Each wall is flat, endless, passes through zero and stands at right angles to its row. A trip goes straight from one point to another. List the walls that it crosses, first one first.
(in the rows, 100 means zero)

Walls:
(1): 189 105
(2): 57 122
(3): 105 39
(4): 105 80
(5): 101 71
Trips:
107 71 to 97 37 -> 1
111 108 to 87 128 -> 2, 1
131 131 to 158 93 -> 4, 3, 5

Walls:
(1): 115 102 112 97 125 107 104 141
(2): 97 103 52 128 85 142 143 134
(3): 117 101 152 45 109 62 83 103
(4): 111 41 139 107 99 87 93 164
(5): 108 92 87 97 124 107 86 88
(6): 136 124 102 108 133 122 118 57
(7): 89 93 101 60 76 82 131 102
(8): 64 146 131 48 143 48 117 55
Trips:
102 53 87 114 126 122 111 102 to 110 137 65 156 91 68 80 113 -> 4, 6, 1, 5
114 110 142 174 76 62 130 81 to 75 92 78 131 91 104 128 113 -> 2, 6, 7
147 31 99 36 72 78 71 122 to 50 66 130 98 63 136 110 119 -> 5, 2, 1, 3

Walls:
(1): 93 123 117 99 69 63 133 115 93 110 79 122 61 53
(2): 156 92 84 90 159 78 132 53 111 100 98 94 52 113
(3): 57 129 65 99 132 45 121 104 108 58 20 112 125 122
(4): 107 135 91 52 121 90 100 42 137 69 99 92 53 54
(5): 152 154 118 143 76 126 76 23 84 132 97 113 105 131
(6): 68 100 125 101 92 94 136 68 76 131 85 34 125 35
(7): 117 138 78 43 24 141 151 110 123 113 100 148 122 93
(8): 122 88 149 52 121 118 164 76 74 75 141 45 116 177
(9): 92 103 73 170 110 78 117 133 140 94 80 115 101 105
Trips:
133 91 96 96 62 57 138 119 120 72 163 102 117 104 to 48 55 106 119 121 150 90 157 136 95 105 129 87 123 -> 2, 1, 8, 7
123 71 105 74 99 163 88 134 110 97 76 116 67 122 to 80 89 126 50 59 81 19 87 67 130 155 135 73 71 -> 2, 8, 4, 1, 5
92 96 63 79 108 92 104 103 140 118 122 154 162 116 to 93 74 125 91 144 39 48 93 64 63 85 101 77 88 -> 7, 2, 4, 9, 1
93 75 74 122 138 126 81 123 132 90 64 129 135 74 to 58 156 113 127 158 82 68 100 132 34 74 105 145 146 -> 4, 5, 8

Walls:
(1): 93 94 115 134 48 74 48 72 106 79 143 93 69 82 99 23 103 102 154 114 142
 85 107 147 72 155 105 112 120 97 87 103
(2): 136 87 150 44 69 117 70 75 117 81 95 166 146 129 122 92 121 105 113 92
 49 79 138 107 116 99 85 116 71 80 88 96
(3): 99 119 85 95 133 86 71 116 147 107 97 101 133 102 152 118 61 77 130 91
 107 95 71 105 103 111 119 112 63 133 128 78
(4): 99 97 73 107 108 96 76 153 90 64 82 94 58 102 98 51 122 94 66 99 113 69
 102 76 75 52 119 149 96 97 101 122
(5): 89 74 110 91 98 96 85 112 105 127 101 85 121 87 61 112 79 110 118 93 97
 58 107 42 86 119 128 128 85 93 92 88
Trips:
118 122 136 145 100 85 68 110 74 115 118 100 100 83 91 95 84 70 69 116
 127 86 87 115 68 86 133 141 127 106 84 80 to 87 116 63 127 125 90 67 110 79 102 51 101 91 68 92 78 70 92 97 128 142
 117 91 102 145 127 108 112 79 82 73 132 -> 5
91 113 105 107 98 88 44 90 82 60 82 127 86 102 98 88 99 64 142 57 140
 101 147 106 62 86 36 102 84 100 116 91 to 115 129 97 100 96 102 117 84 61 50 50 123 140 96 115 48 75 108 114 169
 54 73 103 134 127 141 45 105 109 118 65 107 -> 3, 4
69 82 116 46 106 89 111 94 57 115 78 74 78 101 139 91 132 130 53 159 91
 93 85 62 76 71 102 64 95 115 107 110 to 104 128 73 102 170 62 102 70 108 93 127 130 59 106 95 134 120 133 100
 129 106 75 123 87 79 98 81 95 57 112 62 103 -> 3
55 106 129 95 68 127 118 88 62 132 131 94 98 78 83 128 110 157 136 126
 136 93 83 83 112 58 101 92 117 64 90 76 to 82 111 78 44 162 130 85 121 106 91 77 123 108 63 100 123 28 113 55 70 95
 122 85 100 136 107 119 104 123 86 118 73 -> 1, 3
90 172 88 140 91 130 140 105 91 97 105 71 86 81 109 125 68 60 68 44 140
 36 98 108 91 100 61 133 76 84 75 91 to 102 105 74 104 83 69 73 48 98 85 91 91 109 110 144 127 110 118 73 108 72
 123 97 55 141 102 152 112 115 76 76 75 -> 4, 2
130 71 101 116 6 52 54 99 127 67 89 83 91 77 83 90 33 100 66 113 102 103
 44 71 52 61 78 145 84 92 110 78 to 41 118 112 96 103 94 78 31 109 88 110 85 88 95 140 108 151 95 124 108
 125 85 118 176 124 153 102 90 99 101 101 106 -> 2, 5, 4
